Each row of a before or after table is a point. The points were changed in one or more steps. Then noise was added and the rows were shuffled. The steps act on how far a point lies along the listed directions, d1 being the first. Name the steps. A step turns or swaps two directions, mirrors them in a line or flattens them onto one, adds a multiple of one to another, or multiplies one. Angles are multiples of 10 degrees, from the lower direction toward the higher: turns from -170 to 170, lines from 10 to 170 but not 90. Use the fewest steps. Two steps may share a direction if one is a turn and the other turns, adds or multiplies; they go together, in the order done. Otherwise the lowest direction goes first.
In the rows, zero is written as 128.

Directions:
(1): [114 178]
(2): [ 78 114]
Before (11 x 2)
[[145 138]
 [ 93 105]
 [118 117]
 [139 112]
 [133  98]
 [ 97 100]
 [195  55]
 [149 141]
 [128  34]
 [142  66]
 [138  91]]
After (11 x 2)
[[179  92]
 [148 122]
 [128 113]
 [133 145]
 [115  88]
 [227 116]
 [123  87]
 [187  56]
 [151 110]
 [160 104]
 [138 151]]
Steps: turn d1 and d2 by 40 degrees

Directions:
(1): [136 114  96 133  80 196]
(2): [183 174 120  74 135 136]
(3): [102  97 108  68  91  93]
(4): [164  64 170 109 148 146]
(5): [181 105  82 161 120  87]
Before (8 x 6)
[[119  46 143 124 140 105]
 [125  73 124 115 117 143]
 [ 57 134 103  59  72 202]
 [111 141 140 113 121 114]
 [128 136 127  53  76 204]
 [104 180 122 131 122 187]
 [138  41  91 122  96 115]
 [136 102 118 127 136  80]]
After (8 x 6)
[[139 192 202 103 193 126]
 [140 102 154 153 169 133]
 [141  63 137 168 146 156]
 [121 145 131 130 115 149]
 [167  92 138 201 176 115]
 [153 107 104 161 116 147]
 [ 83 174 142  90 143 100]
 [ 86 205 188 143 211 139]]
Steps: turn d1 and d3 by -170 degrees

Directions:
(1): [ 94  86 157 160 162 145 152 114 202]
(2): [ 47 175 127 132 113 128  77 103 135]
(3): [150 163 139  92  96  90 167  68 168]
(4): [138  81 125 141  37 146 100 128 149]
Before (14 x 9)
[[154 113 111 155 161 151 123 175  77]
 [148  75 172 114 156 116 198  89 228]
 [164  66 132 132 139 138 173 151 136]
 [114  89 142 170 178 119 180 136 153]
 [185  64 127 119 129 151 142 143 140]
 [ 97 114 101 139  83 171  72 164  73]
 [130 129 104 137 142 142 105 180  69]
 [153 114 149 146 149 100 190 106 176]
 [191  86 137 114 184 131 202 141  87]
 [ 54 135 135 115 152 158  84 155 105]
 [ 52 127 114 164 134 189  34 157  50]
 [ 58 105 135 174 144 171  84 162 116]
 [119  93 147 137 173 125 204 112 178]
 [163 143 115 144  76 110 122 134  90]]
After (14 x 9)
[[ 80  85 138 184 150 128 144 136 159]
 [ 85 211 122 111 211 137  96 127  28]
 [ 63 177 135 135 195 130 115 134  98]
 [162  25 146 150 156 164 175 154 124]
 [143 140 110 126 176 129 138 170  76]
 [ 66 159 131  97 160 148  91 157  85]
 [179 149 122 133 114 100 159 126  96]
 [123  80 146 173  98 130 146 121 185]
 [155 121 123 152 193 142 144 164  90]
 [139  82 144 133 166 132 179 128 166]
 [ 80  65 145 166 123 152 151 120 186]
 [124 197 112  93 177 117 149 126  68]
 [162  95 138 113 175 137 168 119 166]
 [ 94  54 172 143 106 143 139  91 239]]
Steps: turn d1 and d2 by 30 degrees; mirror d3 and d4 in the line at 30 degrees

Directions:
(1): [162 109 152  92  96 145  74 157 142 137  95 134 212 176]
(2): [178 154 176 162  68 154 102  76 144 130 162 147 130  71]
(3): [126 131 160  99 169 154 188  73 111 156 144 200 159 158]
Before (12 x 14)
[[ 93 111  90 133 185  97 171 151 116 122 121 110  78 149]
 [ 77 115  78 139 166  96 165 152 109 131 123 118  99 130]
 [135 152 195 100 178 161 229  51 101 162 182 217 137 135]
 [ 77 144  79 132 175 111 170 146 104 126 136 101 104 139]
 [126 123 147 142 122 139 150 128 132 134 120 149 124 124]
 [118 122  97 128 148 101 154 104 117 121 129 121 101 119]
 [150 146 136 130 118 141 121 107 118 132 161 105 124 100]
 [126 124 142 129 126 152 139 113 138 125 166 141 113 115]
 [ 98 125 142 110 196 136 211  79 104 166 152 174 134 149]
 [ 83 109  87 112 161 104 131 164 114 119 112 101 124 148]
 [104 117  78 127 192 111 163 147 111 128 134 116 102 164]
 [163 120 161 103 108 162 127 106 130 159 122 168 193 146]]
After (12 x 14)
[[104 167 125 180 152 107 200 100 114 112 191 110   9  41]
 [131 136 143 132 143 152 187  72 117 153 154 173 118 107]
 [111 114  70 136 171 105 130 174 118 121 123  90 109 158]
 [109 102  86 128 153  92 122 189 129 117  96  82 101 158]
 [128 116  92 130 122  94 114 134 127 113 112  95 110 121]
 [ 90 105  77 134 132  93 118 185 124 123 101  92 126 141]
 [156 143 136 130 109 141 112 116 121 130 155 104 131 105]
 [127 125 133 138 115 145 123 128 145 115 163 119 104 105]
 [122 124 138 152 115 133 149 134 134 130 119 137 108 111]
 [ 93 133  75 133 143 108 124 186 118 116 115  72 126 143]
 [ 94 103  95 104 160 110 122 166 119 121 106 111 146 161]
 [ 84 136  95 166 165  98 176 125 114 131 155  89  44  86]]
Steps: turn d1 and d3 by 80 degrees

Directions:
(1): [138 160 168 168 170 157 148 153  51 109 113 139 177 198 167 135 139 152
  68 163  66 141 129 130]
(2): [126 117 154  58 171 114 151  59  76 143 126 163 110 119 139 108 169 169
 141  92 119  76 100  47]
(3): [123 135 159 139 113 178 105  79 150 115 126 125 109 149  95 150  47  63
 104 104  82 146 155  38]
Before (14 x 24)
[[138 145 152 134 162 150 129 112 133 128 125 150 138 149 136 124 100 106
  103 101  86 131 135  75]
 [119 128 115 151 100 150  84 144 149 127 121 102 107 107  93 158  74  64
  109 123 126 168 140 118]
 [111 146 159 134 120 164 111 118  83 114 108 132 133 168 122 127 116 128
  122 151  69 132 132 113]
 [125 149 154 157 130 179 110 129 104 103 124 129 146 168 130 142  69  98
   89 137  89 144 160 110]
 [137 104  98  48 148  60 171 151 100 163 131 160 117  81 131  93 231 197
  189 112 174  89  81 177]
 [132  84  73  82 107  47 117  95 212 171 138 126  72  34  97  83 159 121
  234 102 209  81 109 143]
 [111 130 131 160 144 138 140 200  94 115 113 121 149 162 152 121 163 159
  134 168 124 135 146 192]
 [126 154 144 115 165 135 148 141  77 123 114 147 161 171 170 101 164 171
   80 146  92 117 127 119]
 [137 115  73  87 115  75 113 162 137 151 129 123 108  72 161  94 216 162
  201 115 202 113  99 205]
 [149 118 123  91 150 109 137  85  86 128 146 133 119 121 147 109 162 151
  147 104 134 102  98 103]
 [105 107 135  37 147 129 148  49 100 152 120 174  94 107 142  92 150 151
  146  98 121  79  91  42]
 [138 127 104 167 134 124 140 207 145 142 131 114 142 131 139 139 148 131
  129 183 134 161 125 204]
 [125 133  63 148 121 143 119 138 172 120 133 101 110 110 113 124 113 119
  154 128 138 159 156 159]
 [133 153 136 112 184 130 148 116  59 112 114 158 153 171 175 110 171 195
  109 144 104  97 100 121]]
After (14 x 24)
[[148 150  97 159 129 106 117 219  95 128 116 114 162 140 193 110 204 160
  139 163 154 150 115 249]
 [155 141 135 132 159 127 140 119  60 113 141 129 148 161 167 119 158 152
  112 132 105 124 108 131]
 [155 164 126 247 143 121 129 229 116 115 114 106 191 187 163 122 133 126
   96 214  91 168 142 243]
 [148 141 122 131 164  98 181 219  52 138 116 150 174 157 164 109 220 196
  119 169 119 132  99 224]
 [117 126 112 146  99 144  84 143 153 131 123 101 100 101  90 156  73  66
  115 117 130 164 139 114]
 [ 99  94 109  88 131 103 136 137 138 142 124 126  95  97 123 102 171 158
  198 116 178  95 130 148]
 [130 102  89 109 123  97 136 161 182 163 140 120 100  79 117 124 156 130
  178 140 175 134 114 170]
 [136 137 146 117 157 141 128  99 146 136 128 153 123 132 130 120 103 109
  116  92 101 120 132  67]
 [108 126 144  87 111 142 107  81 109 130 115 137  96 122 102 119 120 130
  157 119 103 107 125  85]
 [116 116 134  88 112 148 104  75 141 126 135 140  96 105 104 124  80  97
  143  88 137 110 144  73]
 [125 135  64 160 126 149 119 147 168 117 133 100 117 119 118 130 110 119
  146 133 133 166 163 166]
 [116 154 166 133 169 171 154 129  41 118 105 162 165 195 176 114 135 154
   68 162  53 129 110 100]
 [117 126 125  58 152 107 144  94 108 142 124 153 119 118 147  86 172 170
  126 106 137  86 112  80]
 [127 132 123  73 175 111 145  86  81 126 121 160 125 132 160 101 177 197
  140 114 129  74  92  99]]
Steps: mirror d1 and d2 in the line at 60 degrees

Directions:
(1): [106 160  65 185 199 125 101 160 102 142 161 133 195  93 143 102  68  87
  91 106 175 101 143 174  99  99 167 117 136 130 202  78 174 233  88 156
 103 107 137  74  90 143  76 124  99  98 143 122 129  92 134 144 128 130
  59  99 109 135 127 173 128  84  94  93]
(2): [145 148 202 171 163 129  79 105 151  57 148  78 105 136 123 153 132 153
 112  75 193 118 159 172  97  99 211 168 110  98  67  89  96 120 194 126
 103 140 131 160 138  77 163 113 165 110  89  99 188 181 110 188 135  88
  72 125 149 133  65 115 149 127  94  87]
(3): [ 34 110 139 134  48 108  84 122 195 157 133  81 168  98 127 140  68 124
  95 161 112 140  68  68 111 164 155  87 183 132 110 157  95 107 148 132
 127 134 159 142  63  47 115 166  96  67 109 156 115 118 156 136  87 146
  89  91 169 161 112  74 155  68 112 148]
(4): [172 136 133 105  91 138 124 109  67 123  57 110  92 156 217 195 125 125
 171 107 108  85  79 113  65 145 190 132 121 137  82  87 181  82  93  98
 153 166 121  79 105 109  97 133  51 160 177 140 148 136 128 132 114 113
  89  63 157  66 142 175 110  86 168 108]
Before (9 x 64)
[[214 168  91 130 236 138 142 129  39 121 105 179  89 174 182 135 174 128
  158  64 160  86 178 198 102  70 127 169  55 127 160  55 233 189  64 109
  120 129 119  68 153 230  83  96 100 195 190  87 148 122 118 120 155  88
  142 109  65  77 143 227 102 147 131  82]
 [105 122 135 149 106 137  85 112 184 122 158  84 164 101  94 118  99 126
   79 116 151 120 114 145 137 150 164 133 150 101  95 149  76 124 159 122
   83 153 119 168 116  73 129 160 131  76 104 139 156 148 110 146 111 127
   98 120 141 163 101  81 138 117 100 127]
 [ 64 132 179  87  66 131 112 126 176 122 115 135 134 104 106 123 118 127
  102 171  89 164 106  85 158 166 120 102 154 156  90 169  72  51 162 136
  127 124 130 163 110  82 152 146 113 101 114 138 111 153 154 129 106 138
  151 118 134 155 131  63 160 132 119 136]
 [109 122 170  80  45 121 123 114 150 129  92  78  89 143 143 192 157 144
  127 137 102 123  72  62  92 143 134 120 143 119  41 161  89  39 201  97
  149 151 151 169 137  69 178 153 107 141 123 137 144 141 144 129  99 127
  139 117 146 131 106  88 150 127 147 162]
 [ 92 139  45 138 161 101 114 171 114 174 132 149 193 106 158 115  61  88
  116 146 158 103 135 144  99 114 160 116 136 148 196 102 179 218  85 161
  110  97 148  65  84 146  72 133  83  88 163 140 117  80 147  94 141 151
   64  90 104 126 164 160 126  82 124 101]
 [ 65 129 192 136  98 123 102  90 215  97 142 105  95 127 110 167 150 147
  121 115 140 139 148 115 133 121 140 136 129 100  79 136  68  75 205 106
  105 106 137 173 134  75 162 125 155  94  48 115 155 142 145 154 134 123
  149 162 146 141 106  53 159 117 100 109]
 [ 85 148  69 169 151 112 126 157 104 156 112 130 209  72 171 110  72  79
  112 114 129  94  90 156  95 131 155  80 171 144 185  87 175 208  74 152
  133 118 167  63  60 121  55 146  86  86 178 124 101  80 152 128 113 129
   57  58 129 130 116 178 127  50 121  95]
 [207 124 111 112 181 133 168 121  74 114 107 193  93 145 130 123 163 113
  148 125 120 126 166 165 171  97 105 145  80 110 115 105 123 128 106 104
  129 122  94 106 167 197 106 128 127 163 157 141 114 127 113 120 160 113
  189 141 109  84 152 171 127 174 148 142]
 [124 141 204 131 112 132  95  95 137  49 116  83  80 137 165 173 138 153
  116 115 166 109 100 117  71 121 197 136 116  92  48 112 114  62 190 116
  142 124 155 152 133  56 141 118 126 105 103 126 158 157 132 181 134  93
   95  97 161 104  93 103 129 128 147 101]]
After (9 x 64)
[[106 143 199 140 119 125  81  98 146  46 134  75  96 125 155 167 126 141
   99 119 168 118 100 120  73 117 195 129 121  97  57 111 107  78 197 126
  134 115 160 154 128  57 137 126 130  91  98 130 158 161 136 188 132 100
   85  97 159 117  92  95 139 122 131 101]
 [ 95 138  42 120 151 102 123 169 115 181 124 154 189 107 159 106  61  87
  117 156 146 105 132 131 105 121 143 115 133 152 201 108 180 214  78 155
  110 100 150  58  89 155  74 130  81  95 168 140 110  75 149  82 135 156
   75  92  99 127 180 160 128  86 132 107]
 [196 141 124 128 138 160 108 107  95  90 109 106 118 138 153 157 132 123
  124  74 145  80 119 176 100 135 193 166 113 104  83 103 141 110 116 106
  101 177  95 120 149 117 112 135  99 139 145 127 178 156  87 152 135 108
   98  95 134  98 118 153 107 125 125  95]
 [162 151 178  70 100 152 140 117  86  93  63 154  76 141 178 163 153 128
  158 126  93 122 121 129 120 151 155 138 108 155  61 114 133  30 125 109
  144 143 105 121 141 124 136 111  86 169 156 124 139 170 133 125 128 112
  144  94 128  89 151 139 132 149 156 104]
 [ 12 126  98 164 166  88  86 149 225 176 219 139 198  93  44  57  91 124
   51 149 155 166 157 122 175 100  66  99 150 122 210 159 106 220 147 160
   81  84 176 160  88 145 106 143 164  62  93 107  94  90 167 119 112 142
  143 157  81 222 106  77 168 123  43 146]
 [136 130 176  84  54 128 127 114 124 109  85  81  78 154 163 197 168 151
  138 126 110 111  77  80  79 131 153 138 135 120  30 146 102  35 198  94
  146 156 148 161 149  73 179 141 102 158 134 139 160 151 135 136 104 118
  131 108 150 115 100 105 145 136 157 145]
 [ 90 144  72 158 145 109 135 159 102 171 110 130 204  70 177 107  77  78
  119 122 110  94  81 146 103 136 140  73 169 146 185  96 178 197  69 150
  139 125 161  56  63 127  53 147  79  90 188 131  91  71 153 118 106 134
   71  57 124 119 128 184 122  52 132 100]
 [150 151 185 124 131 138 122  86 139  66 102 116  47 163 172 197 182 149
  166  73 151 104 156 156 100 109 174 164  92 102  68  80 128  64 166  88
  121 120 113 132 160 115 155  98 121 153  92 100 183 154 131 158 148 100
  139 144 140  84 114 119 133 118 138  72]
 [101 102 121 132 150 109 137 128 171 144 165 166 142 101  66  76 119 106
   97 166 122 168 159 125 210 114  83 107 124 104 133 161  55 140 152 126
  112  94 123 150 139 150 121 155 163  90 105 154  92 119 136 122 137 142
  193 162 118 160 121  93 163 158 104 167]]
Steps: turn d1 and d2 by -10 degrees; swap d3 and d4
